Each row is a point. To make a cloud, some directions were put in groups of two or more. Within a group, all points are equally far from the middle, so they leave a hole (a ring in 2 directions, a hollow ball in 3). The other directions are filled evenly. Then the cloud was stretched, turned, moved and blurred a little. Count the holes, and give their numbers of directions, smallest first.

Cloud:
[[ 52  11]
 [  0 -20]
 [ 52   5]
 [ 53   8]
 [ -8 -13]
 [-44 -15]
 [ 21 -27]
 [-60   4]
 [-23  25]
 [  9  22]
 [-12  24]
 [ 38   2]
 [ 30  14]]
Holes: 0

Cloud:
[[ 22  26 -23]
 [ 14 -39 -10]
 [-13  -1 -22]
 [ 18 -30 -14]
 [ 31   3 -30]
 [ 13  28 -23]
 [ 21 -55  37]
 [ 40 -25   3]
 [ -8 -31 -51]
 [ 10  10  26]
 [ 37  17  -8]
 [-10  21 -44]
 [-31   6  20]
 [  4  -5 -40]
 [  8 -51  60]
 [  1 -44  20]
 [ -5 -32  29]
 [  4 -40   0]
 [ 15  14  20]
 [  2 -29   8]]
Holes: 0

Cloud (54 x 6):
[[ 37  -9 -15 -25  37  -2]
 [-13 -10 -10 -18  24   0]
 [ -1   4  38   7 -10 -35]
 [ 30  13 -12  25  -6 -16]
 [-31  19  17 -37  17 -26]
 [ 19 -19  19 -32  12 -46]
 [ 11   2  21 -21  17 -52]
 [  1 -14  27 -22 -25 -24]
 [ 26  15 -16 -30  11   3]
 [  7  -6  -1   4 -26 -42]
 [-17   1  -8   7  28  -4]
 [-28   4  14   1 -31  -7]
 [ 13   6  11 -33  13  21]
 [ 29 -10  31  -9  23 -31]
 [ 44   4   8   7 -33   0]
 [ -1   4  34  -3  17  -4]
 [ 45   9   8  -6 -29 -15]
 [ -4  18   3  -5 -45  14]
 [ 14 -14   5  23   3 -35]
 [ 18  -3  36 -10  13 -42]
 [-10  -6  30   0 -27 -32]
 [-15  -7  19 -30 -15  -6]
 [ 28 -14  21   7  26 -30]
 [-26   3  12  14 -14  -2]
 [ 53   7  -4  21 -10  -4]
 [ -3  18   7 -24  19 -37]
 [ 16   6  36  -8  15  -2]
 [ 60   1 -16  16  16   5]
 [ 26   1   6  27  11 -28]
 [ 42 -24  -1   6 -16  -2]
 [-12   7 -27  34  -2   5]
 [-28  17  -4   9   0  -8]
 [  7  28   0 -34   8 -18]
 [  8 -12  14  13 -15 -39]
 [-19   5 -13 -31 -23  -1]
 [-11  -4  18  26 -19  -5]
 [ 20 -21  27   8  23  -7]
 [ 28   2  -1  39 -34  25]
 [-18  15  13   6 -48  -2]
 [ 15  11 -22   9 -15  41]
 [-25   5  28 -28  14 -13]
 [  3  29  -5 -41 -13   3]
 [ 33   4 -18  29 -26 -13]
 [ 39  15   4 -30  -4 -25]
 [ -9  32  14 -22   1   3]
 [ 53 -24  -9 -15  23  -8]
 [ -8  10   4 -38 -32   8]
 [ 19   4  24  32  13  10]
 [-42  20  -1 -14 -30 -21]
 [ 25 -18  17 -40  12 -42]
 [ 20   2  20  -9  19 -44]
 [ 38  -6  25  15  23 -16]
 [ 14   9 -19 -25 -32 -22]
 [ 22 -14  29 -29  17 -44]]
Holes: 2 (2, 3)

Cloud:
[[  7 -51   2 -26 -11  17  22   9]
 [-20 -17  -5 -24   3  23  42   2]
 [  5  13 -13   8  -3 -36 -14 -30]
 [  1 -26 -34  20 -15 -12   8  10]
 [ 19  37  11  35 -16   0  -4 -35]
 [ 18 -13  -2 -28 -16  13  24  37]
 [-41  27  14  17  38  -1 -29  -5]
 [ 12 -33 -32 -18 -28  15  11  38]
 [ 33  -5 -15 -26  25 -28   9  13]
 [ 27 -49 -10 -21   1  -6   4  17]
 [-18  36   8 -22  -2   2  23 -16]
 [-25 -10  35  14  11 -13  18 -12]
 [  7   0  -7  50  -9   6  15   8]
 [ 20 -34  16 -15 -45   2  18  -3]
 [ 27 -18  14  44 -10  -5  14  12]
 [ 46  16 -16  -8  -5  16  21   1]
 [-57 -24  -1 -53   8  -3  -8   8]
 [ -7  52 -24   2  16 -40 -11  -6]
 [-53 -29 -16 -44 -20 -15   8   5]
 [ 34  34   5  38  29  15 -22  15]
 [ -6 -47 -14 -50   1  -6  17  36]
 [ 25 -24   3  11  16 -20  -8  21]
 [-24  -5   6  21  22 -17   4  26]
 [-31 -33 -14  -6  30  10  -1  24]
 [-27 -19  22 -15 -19   0  17 -45]
 [ -7  21 -29  33   9  -3  -5  27]
 [  5  34  -3  -9  22 -51   2 -17]
 [ 27  27   6 -28  -8  10 -33  -4]
 [ 44  36 -13  36   7   4   5  12]
 [-24  -9 -14 -41  12  18  -6  38]
 [ 18  21 -10  -3  40 -16  -9   8]
 [-32 -13 -18  28  11  42   8   0]
 [ 43  42 -32  25   4 -17  -7  31]
 [-15 -23  -5  28   8  13  29   2]
 [-20  20 -26   6  26  40 -14   7]
 [-15  13 -13  42   6  16  -4 -37]
 [-47  -8   4  32  -7   7 -14 -19]
 [ -1 -28  10 -49   5   2  26   8]
 [-42 -29  11  30  14   3  13 -43]
 [-22  -1   4  18  37  17  29   4]
 [  0 -48 -21 -13 -14  11  23  14]
 [  7 -29   7 -43 -18 -43  -1  29]
 [-10 -31  17  35 -16  -6   2   8]
 [ 20  28  15  48 -16  13 -13  18]
 [ 14  20  -4   2   8  57 -15  22]
 [-17  -1  21 -49   8 -10  10 -35]
 [ 15  14   9 -32  20  32 -23 -12]
 [-16  17 -12   0  38 -21 -15 -28]
 [-27  -3  -1 -12  15  40  33   7]
 [ 17 -35  27  32  -9  -9 -13 -18]
 [ -4   8   0 -12 -20  23 -33  -9]
 [ 28  -1   6  14  30  -7  -7  18]
 [  7 -39   1 -28 -37 -24 -14  16]
 [ -7 -12 -12  -7  10  13  39 -18]
 [ 36  21 -33  24   2   8 -10  44]
 [ 15  42   2  40  34  32  -8  -3]
 [-22  16 -20 -24  17  34  -8 -31]
 [-39  -3   4  -7 -25   1  17 -32]
 [-10 -12   4  28 -29 -12  14   5]
 [-18  47  17  27  28   3 -14   0]
 [ 33  12 -31   7   0  27 -13  44]
 [ 15  34 -14   7  18  36   6 -17]
 [ 35  30 -14  -2  19  35 -22  17]
 [-21 -28  -9  21  21  15 -20   9]
 [  0  25  -6 -54  -1 -14  17 -25]
 [ 10   8 -11 -39  22  -1  25 -17]
 [-35 -30  -6 -29 -31 -31  26  -4]
 [-22 -44  10 -21 -24  31  -4 -17]
 [  2 -52  -1 -15 -21  36  -2  -8]
 [-14 -20  13 -34  -1  25  18 -46]
 [ 31  18  35  -5  -1  -5 -23 -19]
 [-20   8   6 -27   5 -34  10  34]
 [  7 -30 -33 -19  -2  -6  -6  -6]
 [ -3   5 -16 -27 -28  13  23  -7]
 [-12   6 -44   4   5   5  18  28]
 [ 23  25  -9  -6 -37  12  -1  17]
 [-27  27 -14  10  28  60 -11 -16]
 [ 26   9 -17 -17  25  12 -14  39]
 [ 10  39  29  -6  11   5 -18 -10]
 [ 32  14  15 -18 -27   5  -3 -37]]
Holes: 2 (2, 4)

Cloud:
[[ 16  -9  14  19   3   1  27 -26 -17]
 [  8   1  27  -7  11  19   8 -16   6]
 [-40  -3   5  13   6   8  14   4 -13]
 [ -7  -9 -12  19  28 -17   8  13  -9]
 [ -9 -22   1 -21 -13  13 -28  13  25]
 [ -4  -4 -10  -5 -16  11  14 -15 -27]
 [  8  21  13  12  -1  25  12 -14  -8]
 [ 26   2  22 -12  -5 -20  16 -14  -3]
 [ 34   4 -17  13   0  18   3  -1   9]
 [ 15  -7 -19 -20 -12   0  -9  18 -20]
 [  4  18   5   1 -23   6 -36  -8 -17]
 [ 34   0  12 -14 -17  -5   5 -17   1]
 [ 19  12  -6  19   0   0  23   9  25]
 [ -7 -18  10   8   3  -8  -2 -11 -38]
 [  4 -31   7  -9  12 -28  12   0 -11]
 [  2   4  -9   6   6  15 -35   7 -17]
 [ -1 -19 -41  -6   2   7  -7  -2 -13]
 [-24  -3 -27  -8  -3  11  18  23   7]
 [  7   0  -3   5  28 -16 -15  10 -26]
 [ 17 -13  18  16  12   1 -36  -2 -15]
 [-32 -20  30 -11   5  16  -2  16 -14]
 [  3 -16  -9  -1  28 -18  -2  -7  -1]
 [ 14 -12 -19   9  -5  24  15   9  16]
 [ 41  -5  16  21  -8 -31   8   3  24]
 [ 10  -4 -14  -8 -17   6  -6  29 -10]
 [ 13 -17   7   8 -26  25 -10 -24  -2]
 [-42   7   9   1  13  15   5   7 -15]
 [  2  -2  23  13 -27   6  12 -11  17]
 [-14 -31   3   9   8 -25  -9  26   7]
 [-45   1   5  -1  10  16   0   1 -11]
 [ 19 -19  13 -12 -17   6 -11 -13  17]
 [ -4  11 -10 -12   7 -25  -4   9   2]
 [ 21   5 -12 -16 -20 -31 -17 -13  -1]
 [-11 -18  -8  -8  14   8 -12   2  18]
 [-31 -17   4  16  27  28   2  16 -26]
 [ 12  -1  13  20  15   4  -4  14  27]
 [  6 -37 -12 -16   5   1  -4  13 -20]
 [ -1   9   6  17  16 -24 -12  12   8]
 [ 15   7 -20 -13   2 -16 -21   0 -12]
 [  0   2  -2  28   3  30  12  17  -3]
 [-21  -1  22 -16   2 -21  -9  -7   8]
 [ 18 -44  -8  23  15 -25  -6  -6  -1]
 [ 36 -16  17  17   4   4 -15  10   3]
 [-13   7   8 -15  -2   8 -29 -12 -28]
 [ -8  22   0 -24  -6  11  18   3   4]
 [-21 -12  13  12 -10  38  17   3   7]
 [-13 -44 -10 -13   7  -3  -5  16  -9]
 [ 10  13  24 -15 -17  13   0  -8   0]
 [-27  30  13  -4  -3 -10  -7  -3 -11]
 [-10 -16   3   9  -3  -1 -33  24  -1]
 [ 13   9   8  23   3  24  15 -15 -15]
 [  4  26  30  31   8   5  17   2  12]
 [ 12  -2   5  -7  19 -38  -3 -15   4]
 [  5  13  -5   0  -2 -29  -9  22 -15]
 [ 19 -31 -16   8  -8 -19 -11  -9   4]
 [-23   0   5  -5  14 -19  11 -13   9]
 [ 21 -12  32  -8   7  -8   2 -14  21]
 [ -8 -22   3   3  -8 -12  -6 -24 -15]
 [-50  13  -9 -16 -12  18  -1   3   2]
 [-32 -10 -12 -19  17  16   2  32   3]
 [  3 -11 -15 -26 -20 -13 -19  -8 -12]
 [-32  22   3   3   5   7  -2   4 -19]
 [-38   2  30  -6  23   2  -3  10 -16]
 [ -3 -13  27  -3  -9  27  -3   3 -11]
 [ 30  -1   5  20 -20   1 -24   5   4]
 [ -1 -22  21  15  25 -15 -10  18 -31]
 [-26 -19 -15  15   8  41   0  33 -16]
 [-25  10  -9  18 -30  23  -9  -7   9]
 [-33 -39  19   2   5 -15   1  -5  10]
 [ 15   5   7  16 -13  -5  25 -31  23]
 [  5  -8 -25  17   8  13   7  15 -26]
 [ -7  13  15   4  20  -7 -11  -1 -36]
 [  5 -13  27  18  13  -3   3  31  -2]
 [ 21  15  29  25  -8 -17 -18  -8   3]
 [  9 -18   4   9  10   1 -10  22 -30]
 [ -6 -21   0  10   4  -1  11  -9  36]
 [-13 -17 -16  24   6 -21   7  18   1]
 [-33   2   4  14 -24 -10  -1  -2  -1]
 [ 36  -1  11   7  18   8  -8  11 -17]
 [ 28  21   3  11  18 -10   5   8 -26]
 [ 37  20  -8  37   1 -11  -6 -21  -6]
 [ -4 -14   6  23   1 -21 -16  11 -16]
 [-22  28  17  -2  -3 -15  -9  -7  -9]
 [-12 -21   0   5  -5  24  -2 -22  14]
 [ 33   6  39  18   7 -10   3 -13 -20]
 [  9  27  20  16  19  -7  10   3 -25]
 [  1 -17  38 -15  16  -2  11  -1   0]
 [ 29   9  16  19  -6  -2 -18   8  10]
 [ 36  -8  12  16  -6 -38  -4  -5  24]
 [ -1  14   7  -3  12  18  12 -14 -30]
 [ 36  -2   9   7  13  -7  21 -34  11]
 [ 31  32  34  22   2 -18   6 -31   1]
 [  1 -17  15   3  -8   2  26 -10   3]
 [ 12  21   3  -9   1  -7  29  -8  10]
 [  7 -29  31  17  11   2  23 -16  -7]
 [-21  -5  23 -16   4 -37  15  10   8]
 [ 27  12  -1   6   7  -6  22   1  18]
 [-30  -4  16  12  17  20 -24  10  -3]
 [-23   2 -27 -15   6  18 -10  31  -7]
 [ 60  17  10  22  -9 -26  -5  -7   0]
 [ -1   6  24  10 -23  -7  25  -6  10]
 [ -1 -11  -3  32  -2  34 -13  -1   4]
 [ 24  -2   9  19  -4  -1  18 -41   7]]
Holes: 3 (2, 2, 2)
